Each row is a point. The ring and each string are closed loops that go straight from each point to the next, and from the last back to the first. Before rounding, they use only three directions, however many columns there are. Count how often each string passes through the ring. Passing back the other way cancels.

Ring:
[[  8 -17 -53]
 [-23   5 -34]
 [-50  20  -6]
 [-63  26  16]
 [-65  23  36]
 [-51  12  39]
 [-26  -4  25]
 [ -1 -19   0]
 [ 18 -29 -29]
 [ 22 -29 -48]]
String, 12 rows:
[[-43  32  14]
 [-34  -4  -4]
 [-47   6  10]
 [-40  22  25]
 [-34 -13  -1]
 [-38 -13  25]
 [-24   5  42]
 [-25  11  29]
 [-29   0   4]
 [-61  -2  24]
 [-91  29  47]
 [-84  62  45]]
Times through: 2
String, 13 rows:
[[-90  30  49]
 [-67  46  60]
 [-37  14  17]
 [-44  -8   7]
 [-72   5  30]
 [-95  49  52]
 [-55  39  15]
 [-45  39  -2]
 [-43  32 -21]
 [-32  26 -18]
 [-31   9  -9]
 [-45 -10  -9]
 [-63  -2   6]]
Times through: 2

Ring (9 x 6):
[[ 61 -22  34  15 -13  28]
 [ 41  21  17  32 -20  48]
 [  8  48  -3  48 -12  41]
 [-27  57 -28  52   5  17]
 [-46  47 -44  45  21 -12]
 [-51  15 -40  38  37 -42]
 [-25 -35   2  37  40 -54]
 [  5 -52  26  32  30 -40]
 [ 48 -46  39  17   3   0]]
String:
[[-56  61 -25  75  17   2]
 [-23  31  -3  60  11   5]
 [-33  50   0  78   7  16]
 [-44  76 -11  87   3  28]
 [-38  84 -52  48   1  25]
 [-16  50 -62  10   7   6]
 [ -9  12 -13  34  13  -6]
 [-25  12 -10  47  21 -16]
 [-62   6 -12  67  43 -47]
 [-73 -18 -20  56  60 -80]
 [-38 -30 -26  21  48 -69]
 [-45 -44   1  45  55 -77]
 [-49 -40  18  65  53 -70]
 [-54 -39 -19  35  60 -86]
 [-32  -9 -44  11  38 -52]
 [-21   8 -43  12  25 -29]
 [-57  38 -73  22  34 -38]
 [-75  68 -66  53  29 -20]]
Times through: 1
String (17 x 6):
[[ 62  39   4  14 -37  73]
 [ 15  61  19  68 -24  66]
 [-25  64  18  95  -5  41]
 [-48  74  -7  92   5  25]
 [-42  37  -2  77  18  -2]
 [-16  16 -15  38  15  -8]
 [-44  33 -72  12  30 -33]
 [-67  12 -68  22  50 -66]
 [-73 -21  -9  64  60 -79]
 [-28 -21  16  58  34 -39]
 [-13 -20  23  55  25 -25]
 [ 20 -29  -5   4  16 -21]
 [ 51 -69  31  -2  13 -22]
 [ 74 -79  76  20   0   1]
 [ 39 -33  65  53  -1  14]
 [ 23  -6  21  36   1  13]
 [ 44   7  -8   0 -12  28]]
Times through: 3

Ring (6 x 9):
[[ 43   8  -6 -40 -12 -32  13  27   3]
 [ 32  21 -15 -22 -36 -38  16   6  18]
 [  6  10 -26  16 -33 -20   6 -23   9]
 [-34 -21 -32  41 -10   5   3   2  -8]
 [-28 -29 -22  14   4   1  10  47 -12]
 [  3 -22 -12 -13  11  -7   9  50 -14]]
String:
[[ 58   0   1 -53   8 -26   6  31 -10]
 [ 61   0  -1 -42  11 -19  -2   4 -16]
 [ 22  -4 -14 -12  -5 -16   5  10  -6]
 [ 14   1 -14 -18 -16 -24  15  33   5]
 [ 37   6  -5 -46 -12 -35  20  52   7]
 [ 59  -2   3 -58  11 -26   8  40 -11]
 [ 46 -12  -2 -38  19 -13   0  23 -20]
 [ 24 -14 -11 -14  11  -7  -1  12 -18]
 [  3 -12 -16 -10  -5 -14  12  38  -4]
 [-18 -21 -16 -10  -3 -14  22  78  -1]
 [-43 -39 -20   4   9   0  21  95 -10]
 [-33 -37 -23  20  13   9   6  48 -19]
 [-14 -30 -22  22  14  10  -5   8 -24]
 [ -8 -16 -22  12  -3  -4   5  15  -9]
 [-15 -15 -23  14  -9  -6   9  24  -5]
 [ -3 -21 -22  18   7   4  -5  -5 -19]
 [-55 -41 -32  45   7  17   4  34 -19]
 [-62 -38 -31  36  -1   8  15  63  -9]
 [-49 -25 -27  15 -14  -9  25  78   5]
 [ -8 -12 -20   3 -10 -12  12  33  -2]
 [  8 -22 -16   3  14   2  -4   8 -22]
 [ 17 -22 -13  -5  19   2  -6   8 -25]
 [  9 -10 -15 -10  -3 -14   9  29  -6]
 [  9  -6 -13 -20 -10 -22  17  48   2]
 [ 30   0  -4 -49  -8 -33  23  69   5]]
Times through: 2
String (26 x 9):
[[  5 -22 -18  10  13   5  -6  -1 -23]
 [ -6 -12 -20   4  -8 -10   9  25  -4]
 [-48 -29 -25  14  -8  -6  24  82   1]
 [-48 -42 -24  18  12   8  14  76 -15]
 [-19 -36 -19  10  19   8   3  42 -23]
 [  2 -18 -17   1   5  -4   3  21 -14]
 [  9 -33 -10  -9  30   6  -3  33 -30]
 [ 16 -28  -5 -31  25  -6   7  63 -22]
 [ 28 -15  -2 -44  13 -19  14  68 -11]
 [ 60 -10   4 -54  24 -17   0  32 -22]
 [ 41  -6  -8 -23   8 -13  -3   1 -16]
 [ 20   2 -13 -21 -15 -26  14  30   4]
 [ 29  14 -10 -39 -28 -41  25  49  18]
 [ 56  24  -3 -57 -28 -49  22  36  18]
 [ 62  18  -4 -45 -15 -36   8   5   4]
 [ 33  -1 -13 -13  -3 -15  -1  -7  -9]
 [ 24   1 -14 -14 -11 -20   7  10  -1]
 [ 13  -2 -17  -8 -12 -18   9  15  -1]
 [ 27   8 -10 -35 -20 -34  21  45  11]
 [ 50   5   0 -56  -3 -34  16  48   1]
 [ 58 -10   3 -52  23 -17   1  31 -21]
 [ 29 -15  -9 -18  15  -7  -2  13 -20]
 [  9 -10 -16  -4  -3 -11   6  19  -7]
 [-11 -17 -16 -10  -5 -15  19  64  -1]
 [-28 -33 -17  -3   8  -4  19  84 -10]
 [-16 -37 -18  11  22  10   1  38 -26]]
Times through: 4
